Rows are points. Each copy is the shape, with its points in the same order, turned, moved and blurred by noise. Some copies are also mirrored. Which?
In the rows, 128 means zero.

Shape:
[[103 110]
 [154 163]
 [155 112]
 [ 91 146]
 [163  95]
 [127 143]
 [158  87]]
Copy 1 (7 x 2):
[[128  76]
 [131 153]
 [165 120]
 [101  95]
 [184 112]
 [120 122]
 [186 110]]
Copy 1 is: only turned
Copy 2 (7 x 2):
[[127  88]
 [123 163]
 [ 99 126]
 [166 114]
 [ 75 118]
 [136 130]
 [ 72 112]]
Copy 2 is: mirrored
Copy 3:
[[163 120]
 [ 91 127]
 [117  87]
 [148 153]
 [125  68]
 [122 128]
 [134  67]]
Copy 3 is: mirrored
Copy 4 (7 x 2):
[[121  84]
 [131 167]
 [162 127]
 [ 91 108]
 [177 124]
 [115 137]
 [173 116]]
Copy 4 is: only turned

Shape, 7 rows:
[[115 166 126]
 [195 121 123]
 [178 135 139]
 [169 132 118]
 [157 124 103]
 [124 113 135]
 [ 56 116 111]]
Copy 1 (7 x 3):
[[122 169 132]
 [ 68 121  86]
 [ 73 135 104]
 [ 95 135 100]
 [112 127  82]
 [113 110 125]
 [192 115 157]]
Copy 1 is: mirrored
Copy 2, 7 rows:
[[ 95 153 144]
 [184 152 120]
 [164 158 115]
 [161 150 131]
 [157 130 149]
 [133 107 122]
 [ 75  76 155]]
Copy 2 is: mirrored
Copy 3, 7 rows:
[[108 134  93]
 [134  67 149]
 [113  82 135]
 [129  93 127]
 [145  97 125]
 [133 136 138]
 [152 192 101]]
Copy 3 is: mirrored

Shape, 8 rows:
[[130 150 117  50]
 [ 96 114 117 167]
 [163 130  88 112]
 [155 142  94  76]
 [121 151 148 144]
 [102 102 173 141]
 [ 98 119 134 163]
 [ 93 126 126 159]]
Copy 1 (8 x 4):
[[ 72 185 104 167]
 [133 116 129  86]
 [136 195 131 127]
 [103 202 118 146]
 [132 117 127 144]
 [103  93 163 123]
 [132 106 136 102]
 [127 110 123  99]]
Copy 1 is: only turned
Copy 2, 8 rows:
[[ 93 123 176  80]
 [106 132  79 158]
 [123  99 163 142]
 [108 103 182 110]
 [128 164 117 127]
 [134 142  65 100]
 [111 148  79 144]
 [105 148  87 145]]
Copy 2 is: mirrored

Shape, 9 rows:
[[143 150 161  94]
 [102 132 102 125]
 [100 128 157  90]
 [121 144 166 118]
 [152 165 158  96]
 [106  98  82 151]
 [132 188 127 124]
 [130  89 130  97]
 [ 86 118 109 175]]
Copy 1 (9 x 4):
[[136 169 118 111]
 [146  91 117 109]
 [118 139  93  89]
 [129 150  97 124]
 [150 174 123 117]
 [124  56 135 126]
 [182 144 116 134]
 [ 94 120 139  95]
 [130  63  96 149]]
Copy 1 is: only turned
Copy 2, 9 rows:
[[147 153 150 165]
 [118  72 149 149]
 [162 111 174 150]
 [132 136 176 140]
 [136 154 160 172]
 [112  56 120 118]
 [ 92 127 157 178]
 [170 102 130 132]
 [ 88  61 157 109]]
Copy 2 is: mirrored

Shape:
[[117 170 120 160  86 155]
 [ 96 129 112 126 188  90]
 [138 129 137 122  81 135]
 [138 137 143 115  91  98]
 [152 133  99 139  54 109]
 [126 107  95 113  91 149]
 [100 106 128 111 175 134]
 [158 162 106 119 101 160]
 [106 149 139 148  99 137]
 [111 135 137 123 192 135]
 [120  95 142 158 220 117]]
Copy 1, 11 rows:
[[137 157 145 104 102 180]
 [116 162 118 176 171  94]
 [151 106 119 134 104 169]
 [153 110 124 171 110 160]
 [186 127 113 147 112 202]
 [173 128  88 114 126 149]
 [119 126 102 138 159  88]
 [185 131 149 108 110 142]
 [120 140 131 128 110 165]
 [109 135 139 140 161  83]
 [ 93 125 139 146 219  91]]
Copy 1 is: only turned
Copy 2, 11 rows:
[[162 180 118  90 171 128]
 [126 141 130 180  96  81]
 [150 120 128  80 134 132]
 [182 113 136  90 127 112]
 [183 109  88  85 154 146]
 [117 130  98  87 127 135]
 [100 149 152 142 102  98]
 [133 136 121  88 184 113]
 [163 169 128  98 142 119]
 [102 156 164 153 127  92]
 [106 141 184 194  97 125]]
Copy 2 is: only turned

Shape:
[[106 136 119  43 112 126]
 [182 141 117 127 122 126]
 [ 99 139 139 155 137 124]
 [101 122 132 131 107 111]
 [123 123 106 155 111 210]
 [183 140  44 150 118 190]
 [104 115 135 150 106 120]
 [154  79 108 154 120 112]
 [143 126 141 164 125 127]
 [148 127 133 158 164 117]
 [102 122 144 159 127 161]]
Copy 1 (11 x 6):
[[ 96 197 160 106 133 140]
 [176 141 126 142 145 112]
 [130  97 153 139  96 150]
 [106 124 131 143 106 144]
 [195 149 116 124  62 172]
 [239 165 104 133 139 178]
 [119 116 120 145  96 146]
 [146 106  74 125 131 141]
 [156  99 117 146 103 120]
 [163  81 136 122 124 125]
 [149 114 134 124  68 148]]
Copy 1 is: only turned
Copy 2:
[[181 151 113  86 113 167]
 [119  76 148 143 100 140]
 [103 125 128 131 178 136]
 [117 131 124 108 141 120]
 [ 76 100  51 161 117 147]
 [103  19  74 148  87 153]
 [ 94 125 117 117 147 108]
 [115  91 129 139 125  73]
 [ 92 104 143 146 139 117]
 [121  90 152 165 158 122]
 [ 90 130 101 150 152 133]]
Copy 2 is: mirrored
Copy 3:
[[ 94 186 101 118  99 152]
 [134 100 146 128  78 110]
 [120 124 147 177 149 127]
 [107 120 124 148 147 143]
 [205 124 100 166 129 122]
 [196 103  92 133  83  56]
 [121 107 129 153 155 144]
 [139  84 144 101 147 114]
 [139  93 156 157 128 128]
 [131 110 182 149 128 102]
 [159 125 138 176 151 141]]
Copy 3 is: only turned

Shape (11 x 8):
[[138 159 146 136 141  73 135 146]
 [160 143 123  94  98  62 131 149]
 [ 98 146 155 166 108 143 115 126]
 [121 160 117 150 161 118 127 117]
 [132 132 149 138 156 122  46 122]
 [119 128 160 115 132 109 111 142]
 [138 170  97 113  65 120 161 119]
 [ 93 134  87 128 178 123 106 155]
 [211 154 156 146 159 133 151 129]
 [135 108 122 154  74 132 103 135]
 [144 130  94 102 144  85 124  93]]
Copy 1, 11 rows:
[[170 100 137  99  99 127  98 122]
 [144  82 157  72 122  91  86 152]
 [147 179 121  94 109 147 134 142]
 [154 137 138 113 106 128 133  89]
 [185 152 129 131  98  77 164 151]
 [164 128 131 120 124 124 119 157]
 [ 96 148 173  58 139 110  84 119]
 [180 121 136 104 156 120 171  88]
 [120 118  94 146  87  88  74  97]
 [110 150 118  67 117 105 148 164]
 [128  95 183 115 112  93 139 114]]
Copy 1 is: only turned
Copy 2 (11 x 8):
[[153 125 136 190 124 159 133  86]
 [157  93  72 190 115 174 146 101]
 [137 113 171 123 100 133 148 131]
 [138 129 157 154 165 151 143 122]
 [120 139 141 137 133 119 213  93]
 [127 117 121 148 112 132 144  87]
 [149  65 109 166 126 173 119 175]
 [102 147 133 118 171 181 147  99]
 [154 166 120 216 141 100 135 145]
 [160 120 110 112  89 149 166 152]
 [164  97  93 154 184 153 154 105]]
Copy 2 is: only turned
Copy 3:
[[156  82 107 135 142  83 137  85]
 [137  56 142 156 150 125 150  74]
 [145 159 131 111 124 102  97 103]
 [164 120  97 153 108  93 131 117]
 [201 130  85 110 143 163 119  98]
 [142  94 110 110 132 127 117  96]
 [121 112 187 180  93 112 153  87]
 [124 119  60 174 122 123 101 120]
 [149 116 115 109 146  93 217 127]
 [135 141 166 142 161 140 111 115]
 [162  67 123 161 108 133 137 130]]
Copy 3 is: mirrored
Copy 4 (11 x 8):
[[ 83 105 190 107 109 116 124 144]
 [110  79 175 123 133 146 131 184]
 [119 141 141 149  70 109 151 116]
 [ 89 110 131 100  97 123 127 105]
 [138  82 145 141  79  64  89 108]
 [113 120 156 140 109 104 106 149]
 [ 96 101 119 140 119 173 191 162]
 [115 121 109  78  78 122  80 127]
 [100 104 160  88 166  69 175 119]
 [171 112 139 150  93 125 159 143]
 [113  75 140 117 142 152 105 117]]
Copy 4 is: mirrored

Shape:
[[157 119 132 158 168 128 137 138]
 [119 152 129 150 171 104 146 125]
 [162 169 136  96 110 145 134 115]
 [131 119 159 140 191  93 145 183]
 [125 126  71 158 104 121 159 160]
 [139 149 165 148 135 190 156 107]
 [111 125 114 185  94  85 104 151]
 [147 141 142 153 151 124 159 136]
 [179 143 148  96 125 165  96 111]
 [ 79 145  71 183 121 131 176 147]
 [118 108 131 160 160 114 193 103]
 [ 84  97  84 138 108 101 119 158]
 [149 168 173 113 104 184 101 114]
 [155 162 110 117 150 171 111 109]]
Copy 1, 14 rows:
[[157 140  84 132 112 138 131 118]
 [122 157 105 122  87 146 128 122]
 [126 108 149 152 149 118  86 123]
 [115 162  38 137 106 152 127 147]
 [126 130  97  52 118 110 107 104]
 [164 102 140 151  88  91 111 150]
 [127 106 106  60 101 193 101 134]
 [145 147  98 123 104 123 109 136]
 [134  86 155 167 149 140 122 121]
 [127 148 116  33  78 107 115 117]
 [160 199 120 103 107 121 142 152]
 [106 127 100  40 128 152 150 138]
 [132  60 155 161 112 118 106 146]
 [133 104 140 148 120 118 129  90]]
Copy 1 is: mirrored
Copy 2 (14 x 8):
[[113 173 124 129  93  98 151 112]
 [125 126 125  95  88  84 151 130]
 [106  88 124 131 131 146 160 123]
 [130 182 106  68 106  87 146 101]
 [164 123 136 136  73 138  81 129]
 [129 118 187 143 127 122 188  93]
 [159 141 124 128 133  88  93 175]
 [132 141 135 106  91 116 164 110]
 [ 73 123 123 153 164 133 159 106]
 [178 107 166 118  62  99  90 129]
 [122 146 178  77  66 108 154 118]
 [142 139 140  91 122 108  59 138]
 [110  93 144 158 183 128 172 101]
 [ 84  99 140 163 118 113 145  90]]
Copy 2 is: only turned
